Each wall is flat, endless, passes through zero and stands at right angles to its row. A trip goes straight from one point to another. List the walls that it crosses, first one first.

Walls:
(1): [ 0.42 -0.12 -0.17]
(2): [ 0.86  0.27 -0.32]
(3): [ 0.00 -0.52 -0.03]
(4): [ 0.02  0.47 -0.65]
(5): [ 0.01  0.44 -0.29]
(6): [-0.32  0.80 -0.23]
(7): [-0.03 -0.22  0.41]
Trips:
[ 0.17  0.74 -0.03] to [ 0.60  0.21 -0.31] => 1
[-0.54  0.26  0.01] to [ 0.00  0.16 -0.03] => 2
[-0.22  0.15 -0.36] to [ 0.18  0.20 -0.08] => 2, 1
[-0.27  0.78 -0.35] to [-0.22  0.56  0.35] => 2, 7
[-0.58  0.25  0.28] to [ 0.14 -0.15  0.85] => 5, 6, 3

Walls:
(1): [-0.07  0.41  0.60 -0.46 -0.05 -0.08  0.56  0.64]
(2): [-0.07  0.62  0.32 -0.28 -0.66  0.23 -0.82 -0.02]
(3): [ 0.48  0.04 -0.10  0.16  0.64 -0.28 -0.23  0.31]
(4): [-0.38  0.20 -0.08 -0.06  0.43  0.48 -0.34  0.40]
(5): [-0.38  0.28  0.44 -0.87 -0.03  0.33  0.28 -0.17]
(6): [-0.76  0.23  0.25  0.28  0.15  0.08 -0.56 -0.12]
(7): [-0.11 -0.11  0.52  0.23  0.01 -0.13  0.45  0.34]
(8): [-0.11  0.55 -0.65 -0.09 -0.24  0.30  0.09  0.26]
Trips:
[-0.56  0.21  0.27  0.35 -0.26 -0.78  0.12  0.07] to [-0.72  0.08  0.17 -0.18 -0.72 -0.09 -0.14  0.20] => 5, 8, 4
[ 0.04  0.06  0.45 -0.91 -0.10 -0.10 -0.76 -0.27] to [-0.29  0.52  0.16  0.11 -0.14  0.43  0.25 -0.48] => 8
[ 0.31  0.38  0.06 -0.62 -0.90 -0.63 -0.21 -0.07] to [ 0.17  0.64 -0.59 -0.25 -0.28  0.30 -0.32 -0.07] => 1, 4
[ 0.00 -0.03 -0.59 -0.11 -0.18  0.21 -0.10  0.06] to [-0.11 -0.45  0.06 -0.04 -0.21 -0.63  0.20 -0.27] => 2, 4, 8, 7

Walls:
(1): [ 0.03  0.21  0.33  0.42 -0.06 -0.37 -0.81 -0.65  0.01  0.37 -0.47 -0.44]
(2): [ 0.49 -0.19  0.13  0.28 -0.04  0.08 -0.47  0.13  0.15 -0.53  0.00  0.21]
(3): [ 0.17  0.35  0.14  0.47 -0.10 -0.20 -0.05 -0.10 -0.03 -0.06  0.01 -0.03]
(4): [-0.08  0.09 -0.24  0.20  0.73  0.89  0.42 -0.13 -0.31  0.14 -0.30 -0.38]
(5): [-0.46  0.23  0.05  0.45  0.72 -0.04 -0.33  0.32  0.07 -0.20  0.59  0.46]
(6): [-0.62  0.53  0.14 -0.22  0.38  0.22 -0.30  0.01 -0.36 -0.47  0.01  0.66]
Trips:
[-0.33 -0.24  0.42  0.04  0.31 -0.41  0.29 -0.07  0.92  0.11 -0.53 -0.04] to [-0.67 -0.32  0.05 -0.44  0.14 -0.71 -0.05 -0.15  0.44  0.42 -0.29 -0.73] => none
[ 0.79  0.53 -0.06 -0.51  0.37  0.89 -0.45  0.50 -0.10 -0.10  0.36  0.08] to [-0.39 -0.31 -0.34 -0.32  0.25 -0.34  0.03 -0.23  0.11 -0.45  0.63 -0.24] => 4, 2
[ 0.11 -0.38 -0.14 -0.12  0.25  0.52  0.15  0.21 -0.09  0.65  0.02  0.12] to [-0.26  0.34 -0.06 -0.12  0.91 -0.22 -0.24  0.78  0.67  0.28  0.62  0.17] => 5, 6, 4
[-0.06 -0.33  0.33  0.71  0.24 -0.36  0.23  0.18 -0.16  0.04 -0.81  0.15] to [ 0.07  0.05 -0.56  0.39  0.44 -0.15 -0.08 -1.01  0.28  0.20  0.53 -0.13] => 2

Walls:
(1): [-0.19 -0.44  0.83 -0.46  0.02  0.71  0.47 -0.03  0.27  0.45 -0.15  0.09
 -0.47 -0.11 -0.30 -0.29  0.20  0.44]
(2): [-0.40 -0.54 -0.20 -0.23 -0.36  0.45 -0.65 -0.28 -0.57  0.26 -0.25 -0.36
  0.32  0.63 -0.50  0.59  0.23 -0.15]
(3): [-0.27  0.40 -0.62 -0.22 -0.03  0.12  0.20  0.34 -1.03  0.10  0.15 -0.55
  0.16 -0.18 -0.24  0.02  0.43  0.19]
(4): [ 0.24 -0.47 -0.26 -0.04 -0.10 -0.09 -0.05 -0.31 -0.60  0.15 -0.07 -0.43
  0.02 -0.09  0.10  0.08 -0.24  0.02]
(5): [-0.77 -0.27  0.14  0.24 -0.40 -0.77 -0.29  0.14 -0.02 -0.19 -0.10  0.38
  0.14  0.27  0.66  0.71 -0.45  0.00]
(6): [-0.14  0.53 -0.03  0.03 -0.05 -0.44  0.31  0.32  0.22  0.38  0.06  0.33
 -0.22  0.14 -0.28  0.56  0.16 -0.22]
(7): [ 0.23 -0.52  0.07 -0.58  0.15 -0.13  0.60  0.50 -0.57 -0.07 -0.33  0.52
  0.16  0.13 -0.13 -0.04  0.12 -0.15]
Trips:
[-0.67 -0.22 -0.16 -0.39  0.60  0.08  0.22  0.00 -1.02 -0.44 -0.21  0.24
 -0.15  0.16  0.31  0.21  0.08  0.28] to [-0.49  0.45 -0.23 -0.24  0.16 -0.26 -0.19 -0.88  0.30  0.39  0.02 -0.27
  0.12 -0.11 -0.49  0.01  0.22  0.38] => 7, 6, 5, 4
[-0.15  0.91 -0.14 -0.04  0.31  0.05 -0.38  0.53 -0.19 -0.40 -0.31 -0.78
  0.03  0.41  0.08  0.11  0.31  0.07] to [ 0.34 -0.11  0.06 -0.09 -0.51  0.23 -0.07 -0.80  0.54  0.39  0.21 -0.44
 -0.28  0.70  0.06  0.01 -0.10  0.48] => 6, 4, 1, 3
[-0.30  0.11  0.21 -0.20 -0.53 -0.78  0.75  0.31 -0.46  0.29 -0.10  0.13
  0.19 -0.34  0.17 -0.03  0.18 -0.61] to [ 0.40 -0.52  1.23 -0.41  0.11 -0.42  0.01  0.25  0.01  0.32  0.72  0.27
 -0.04  0.27 -0.15 -0.10  0.11  0.05] => 1, 4, 3
[ 0.06  0.04  0.60  0.06  0.28  0.03 -0.26 -0.28  0.20  0.24 -0.68  0.38
 -0.10 -0.34  0.11 -0.08 -0.12  0.30] to [-0.42  0.33 -0.94  0.30  0.19 -0.13  0.03 -1.06  0.56 -0.43  0.77  0.13
 -0.61  0.05 -0.15 -0.05 -0.55 -0.28] => 1, 6
[ 0.04 -0.05  0.17 -0.12 -0.75 -0.56 -0.38 -0.20 -0.04  0.86 -0.72  0.11
  0.00  0.04  0.18 -0.04  0.33 -0.45] to [-0.48 -0.12  0.00  0.35 -0.83 -0.21 -0.06  0.09  0.11 -0.60  0.04 -0.06
 -0.10  0.10 -0.02  0.21  0.12 -0.24] => 7, 4
